Each wall is flat, endless, passes through zero and stands at right angles to its row. A trip goes straight from one point to another. List the walls that it crosses, first one first.

Walls:
(1): -3.7,-2.5
(2): 5.5,-1.9
(3): -1.5,0.8
(4): -3.0,3.9
(5): 3.3,-0.6
(6): 5.2,-4.8
(7): 0.5,-1.1
(8): -2.0,-3.0
Trips:
4.4,1.0 to -0.6,-5.3 => 8, 1
-8.0,0.5 to -3.5,0.2 => none
-5.3,0.5 to -7.5,-1.7 => none
2.0,-2.5 to 1.3,4.4 => 8, 7, 4, 6, 3, 2
-4.1,1.2 to 4.7,2.4 => 8, 1, 5, 2, 3, 6, 4
-2.1,-0.1 to -2.4,-3.5 => 7, 4, 6
-3.0,0.5 to 1.9,-4.7 => 7, 4, 6, 3, 2, 5
-1.9,3.4 to 3.2,-1.9 => 5, 2, 3, 6, 4, 7

Walls:
(1): -3.3,-2.6,-4.7,-3.5,-7.4,0.4,3.2,-3.2,-3.4,-7.8,0.4
(2): -2.9,-2.0,-3.4,5.1,-4.7,4.8,-2.3,-1.4,1.9,-3.7,-1.1
(3): -2.5,0.5,0.0,2.2,-3.3,5.0,4.0,-3.0,2.3,0.2,-2.0
(4): -2.8,3.5,-2.5,1.8,0.1,-5.1,-0.8,-1.6,-2.6,1.3,1.5
(5): 0.5,3.7,-4.0,-3.5,-2.0,-8.7,-4.4,-3.6,2.0,-1.2,-0.2
(6): -2.7,-1.0,1.3,2.1,7.0,-2.3,3.0,-3.5,0.8,-1.6,0.1
(7): -3.4,1.8,-0.9,-1.5,-0.8,-1.1,6.8,0.5,-1.9,0.6,1.1
(8): 2.8,-0.4,-1.0,-7.7,-4.8,1.0,0.6,2.8,-4.3,0.1,-2.7
Trips:
9.2,2.0,2.4,2.6,4.6,2.8,0.5,6.5,4.9,-7.6,-1.2 to 1.0,0.6,0.4,0.1,5.4,4.0,-8.3,-2.7,4.8,2.9,-2.0 => 2, 5
-2.1,-1.8,-1.3,7.4,-3.5,2.5,0.5,1.3,5.0,-1.4,-3.4 to -1.6,-5.1,-0.1,-2.1,6.1,2.2,1.1,4.3,1.5,2.6,-5.7 => 1, 6, 2, 8, 3

Walls:
(1): 2.9,4.1,-3.7,0.8,5.6,-0.1,-7.7,0.8,-1.7,-5.1,4.6,3.0,-4.2,3.9,0.7,-1.1,0.2,-1.5,-0.2,-1.5,-3.1,1.2,-5.5,-8.1,-0.1,3.0,-0.8,6.9,3.6,0.6,6.2,2.9
(2): -6.8,2.1,3.3,1.8,-2.5,4.6,-3.0,4.5,4.8,6.0,-0.1,5.0,1.6,-0.1,-7.1,3.8,2.2,-2.4,8.6,-2.0,-3.3,-1.8,-1.7,0.2,-2.9,0.8,1.1,-3.7,5.8,3.0,-2.4,2.6
(3): 0.9,2.1,0.9,2.0,-0.3,-8.2,1.4,3.5,-3.4,-3.7,-1.5,-0.8,-3.8,-0.1,-4.9,-6.2,0.7,4.6,1.5,5.5,4.7,0.3,2.0,-2.9,-0.2,-4.8,-3.3,-2.5,8.4,0.5,3.2,5.6
(4): -0.2,1.6,-1.2,2.1,-0.7,-0.8,-8.2,1.1,0.0,0.8,-0.3,2.3,-2.1,2.7,-6.8,0.2,1.7,-4.3,1.0,4.4,2.8,-7.9,3.6,1.0,-0.9,-1.6,2.5,-0.7,0.7,2.4,4.9,-2.5
(5): 2.9,-1.1,3.4,-1.1,-5.2,1.9,-1.0,6.4,-2.6,-4.3,0.1,3.9,-2.2,-2.0,-3.2,1.2,-2.1,-0.5,0.6,3.7,0.5,1.7,0.0,0.6,0.8,-2.1,3.1,0.0,-4.0,-0.9,-0.4,-0.7
(6): 1.0,4.1,4.8,0.3,-0.8,-3.9,-2.1,0.5,1.1,-3.3,0.3,-3.4,5.0,2.5,0.0,-0.5,-1.7,-1.9,-1.3,-2.8,-3.2,1.2,1.2,6.1,0.0,3.8,-5.8,-0.4,-1.0,-2.3,-0.1,4.0
Trips:
2.7,1.0,1.0,2.6,-3.7,4.4,0.8,2.7,3.1,-2.2,0.3,0.9,4.0,5.7,-0.2,0.7,-1.4,5.0,-1.3,-2.8,1.3,3.4,-4.0,-2.5,-2.1,-3.9,-2.5,0.4,3.0,2.1,4.7,1.6 to 0.2,1.5,3.3,3.9,0.2,2.7,-0.1,1.7,-1.0,0.2,-4.5,-3.0,2.1,0.4,8.0,1.7,-2.2,-3.7,-1.0,-2.5,-5.7,-0.6,-1.8,1.5,6.1,2.4,0.1,0.5,-1.4,6.2,1.8,3.0 => 3, 5, 2
-5.6,-2.6,-0.4,-1.3,-1.8,-3.5,0.5,1.5,-3.3,1.5,3.2,-2.0,-2.2,-0.4,-1.7,-5.6,5.7,-2.3,-2.3,-0.2,5.4,0.9,5.7,2.2,0.8,-1.2,-2.2,-7.2,1.4,-2.8,1.2,1.0 to -1.6,2.1,0.4,-6.0,1.2,0.0,4.4,2.7,-4.7,0.5,-2.1,0.8,1.6,2.1,0.9,-5.3,-3.3,0.8,-2.5,-4.3,-1.1,0.0,-0.7,-3.2,-3.6,-0.3,-0.2,-0.7,-1.6,1.7,-4.9,-2.0 => 4, 6, 3
6.9,-0.8,0.1,-5.1,-0.8,-5.9,3.9,4.4,-2.8,1.8,-4.0,2.4,-0.7,2.0,-0.5,4.9,0.3,0.5,-1.5,-3.8,-1.3,5.1,-0.8,-1.1,-2.9,-7.2,0.9,0.4,1.0,0.8,2.9,4.0 to 4.1,4.3,2.8,8.1,5.2,-0.4,3.6,1.1,0.3,0.0,0.3,-1.9,-3.3,-1.0,3.1,6.3,5.8,-0.1,1.0,-0.9,5.2,8.1,-2.6,3.4,-3.4,2.8,-1.1,-4.3,1.0,4.3,-2.7,-0.2 => 6, 1, 5, 2
-3.2,-1.6,-2.9,2.5,3.5,3.0,-1.5,3.5,-3.6,8.4,2.8,-2.7,-5.1,5.5,2.1,-4.4,2.7,4.2,0.5,-2.5,-1.7,-3.6,-1.3,-0.2,1.4,2.7,-3.2,-2.5,10.6,3.6,-3.1,-2.1 to 0.5,1.9,2.7,3.5,1.2,4.5,-1.5,-4.0,0.1,-1.0,-3.8,-1.1,-3.9,-2.0,2.4,-3.2,3.6,1.8,4.0,3.0,-2.1,-0.8,-4.2,1.3,0.9,2.9,2.6,-1.3,-1.7,1.8,-3.8,3.4 => 4, 3
1.0,2.1,3.7,0.6,-2.2,2.4,-8.5,-0.4,-5.3,1.7,-1.3,1.0,-5.2,-0.2,-2.6,-8.1,0.1,7.0,2.6,6.5,2.7,-0.4,-0.1,3.4,-1.2,3.8,-2.5,-1.9,1.3,-2.5,-1.4,2.7 to -0.4,0.9,1.9,4.4,2.4,0.1,-3.3,-4.2,3.2,1.6,-0.1,2.4,3.4,1.6,-2.7,-5.5,-3.0,-3.3,1.3,1.9,0.0,2.4,3.9,-3.0,-3.7,6.3,-2.2,-2.5,-2.4,3.7,6.5,-1.9 => 5, 3
-1.0,-3.4,0.0,-3.3,7.2,-7.1,-2.3,-0.2,-1.7,-1.9,-4.6,1.0,-3.3,1.2,-1.1,6.4,0.2,0.3,-6.1,-8.4,-0.9,1.0,-0.6,-0.7,-0.8,-0.5,-0.9,-2.4,1.2,-4.1,5.2,-0.6 to 1.5,-0.6,-4.1,1.9,-3.4,3.4,2.7,1.6,1.3,3.5,-3.7,-4.0,0.1,3.4,2.8,0.1,2.7,4.4,-0.5,4.7,2.0,2.8,3.8,2.0,7.6,5.4,2.4,2.1,-3.3,1.7,-4.2,-1.3 => 3, 1, 6, 5
